Rows are points. Before rounding, the points of a table are all equally far from one centre. They may lie mostly on one side of it. Write the centre, to within rounding.

Points (9 x 2):
[[-46  -2]
 [-46  -2]
 [-41  20]
 [-45   6]
 [-38 -28]
 [-35  30]
 [-46  -1]
 [-46  -3]
 [-42 -22]]
Centre: [ 5 -1]

Points (7 x 4):
[[ 10  33 -55 -12]
 [ 21  58 -34  -3]
 [ 51  19 -28  11]
 [ 37  15 -47   1]
 [ 39  21 -47  -9]
 [  0  35 -18  38]
 [ 44  28 -16 -58]]
Centre: [  5  13   4 -16]

Points (13 x 9):
[[ 12  -8 -22 -41 -11 -22  39 -29  38]
 [ 22  25 -12  -6  24 -37  37  15  20]
 [ 18   0 -18 -13  60 -19 -11 -13  12]
 [ 38  -3 -46  -7   6   1  45  -3  39]
 [ 31   4 -22 -27  43 -16  19  -4  11]
 [ 26 -44 -32   7  47 -17   8 -13  34]
 [ 52  16 -16 -13  18  34  33   4   0]
 [-11  20 -45 -24  12 -37  22   0  28]
 [  0  -6 -21   2  50  18  47 -36   8]
 [ 12   7 -18 -29  18 -11  54 -16  35]
 [  3  23 -43   2  14 -23  44  24  35]
 [-19  16  12 -35  37 -30  20 -19  11]
 [ 15  14 -22 -42  33 -10   4  28  27]]
Centre: [-11 -15   1  14 -12  13  -2   3  11]

Points (18 x 12):
[[  4  10 -12 -10  18  -1 -32  34  11 -17 -17  -9]
 [  4  19  24  -9   8   2 -17  17  31  -8 -10 -30]
 [ -6  -2 -14  -2  -6  15 -60  25  22  25   2  -4]
 [ 35   7  -2 -18 -12  -9 -17  -9  12  25  -9 -25]
 [ 21  34  -8   0  18 -14 -34   6  39   7 -25 -13]
 [ 20   0  -5 -13  27  15 -29   9  36  14   1 -27]
 [  6  10 -53 -30  -3  27 -20   2  16  14  -4   6]
 [ 15  -8  -4  -6   2   9 -12  21  37  18 -14  -6]
 [ 10  -7 -18 -24   8  21 -35  11  39  15  11 -17]
 [-18   5 -45  15   9  36 -40  13   2  14   4  10]
 [ 10  -4   8   4  20  16 -41  22  25  28  15  -3]
 [ 20 -13   0 -17   1 -11 -19   1  20 -10  21   3]
 [ 16 -21 -16  -2   7  21 -25  17  -3  25  -7  -3]
 [ 16   3 -22  25   0  -5 -36  16  15   2 -28   6]
 [  7 -14 -31 -12   7  25 -37  10   1  21 -17  12]
 [ 13  -9 -10  11  12  11 -27  30   2  -9   3 -17]
 [ 20  33 -28 -20  22  41 -17   2  24  29  17  -5]
 [  2 -12 -33  -7 -22  -1 -27  14  28  -1  -3  -6]]
Centre: [ -4  24  -9   0   3  10 -24 -10   9   8   2  -1]

Points (22 x 18):
[[ -6 -15   3 -30  -3  18  19   1   5 -23 -20 -10   4 -39 -27  35 -11  17]
 [  2  -4   3 -26 -11  20  20  -1  12 -17  -7 -22  36 -24 -37  45   2  -2]
 [  1  -6 -16  19  -1  12  19  17  20 -17 -18 -30  44 -25 -15  35 -21  -5]
 [-13   2  -6 -14  -5   3   6  33  18 -12 -10 -33   2 -31 -28  40  -8  16]
 [  4   7  19  13   3 -17  25  11  15 -17  -4 -16  48 -24 -19  34   5  11]
 [-10   0  -2   5  -8 -13  27  -8  27 -11  -1 -25  46 -27 -21  26 -24   0]
 [ 18 -18  -9 -18  10   3  10  13  18 -18   4 -34  33 -32  -3  50 -35  -4]
 [  9  -4  12  -7   5 -13   7  19   9 -17   1 -18  44 -25 -30  60 -10  20]
 [ 17  -8   2   9   7   4  41  15  20 -18 -13  -1  41 -21 -17  34 -28  13]
 [ 13 -25   7  12   3  -3  -2   6  13  -7  -4 -39  25 -18 -17  44 -15  -4]
 [  5 -18  -2  11  -4  24  -8  28  22  -5 -19 -18  30 -40 -22  42  -6   5]
 [ 14  -5   0   7 -11 -11  18  11  25  -6  -9 -32  21 -29 -18  49 -23  17]
 [ -3 -10   2  10   1  27   5  23  19 -37  -8  -9  32 -27 -23  40 -10  18]
 [  3  -4   0   6  -4  35  19   2  32 -24  -2  -8  29 -14 -11  41   6   6]
 [ -1 -16   7 -10  -3   9  21  14  -4  -8   2 -31   0 -26 -42  36 -25   7]
 [ 18  -3  -1  -2 -11  26  11  -4   2 -12 -14 -43  13 -33 -12  35 -14  -1]
 [ 17 -10 -13   1  10  -6  -4  -1  34  -7 -11 -28  36 -19 -25  35 -26  10]
 [ -3 -20  22  -5  -2 -18  23  13   9   4 -12 -27  35 -28 -22  13  -8   0]
 [-28   3 -15   9  -8  -2   3  16  -8   4 -26 -13  46 -41 -31  39  -6  10]
 [ -7  -5  12   0   2  -1  -6   9  36  -4 -15 -16  12 -31 -11  43  -5  -1]
 [ -3 -27 -16 -15  10  15  15   4   6 -23  -6 -38  36 -28 -26  44 -16  12]
 [ 18 -13   7 -10   3 -21  17  11   9   2   1 -33  17 -22 -32  53  -3  11]]
Centre: [  7  -4 -20  -7  -3   0   6  12  -5  -3  12   4  24 -26  -8  21  -4   5]
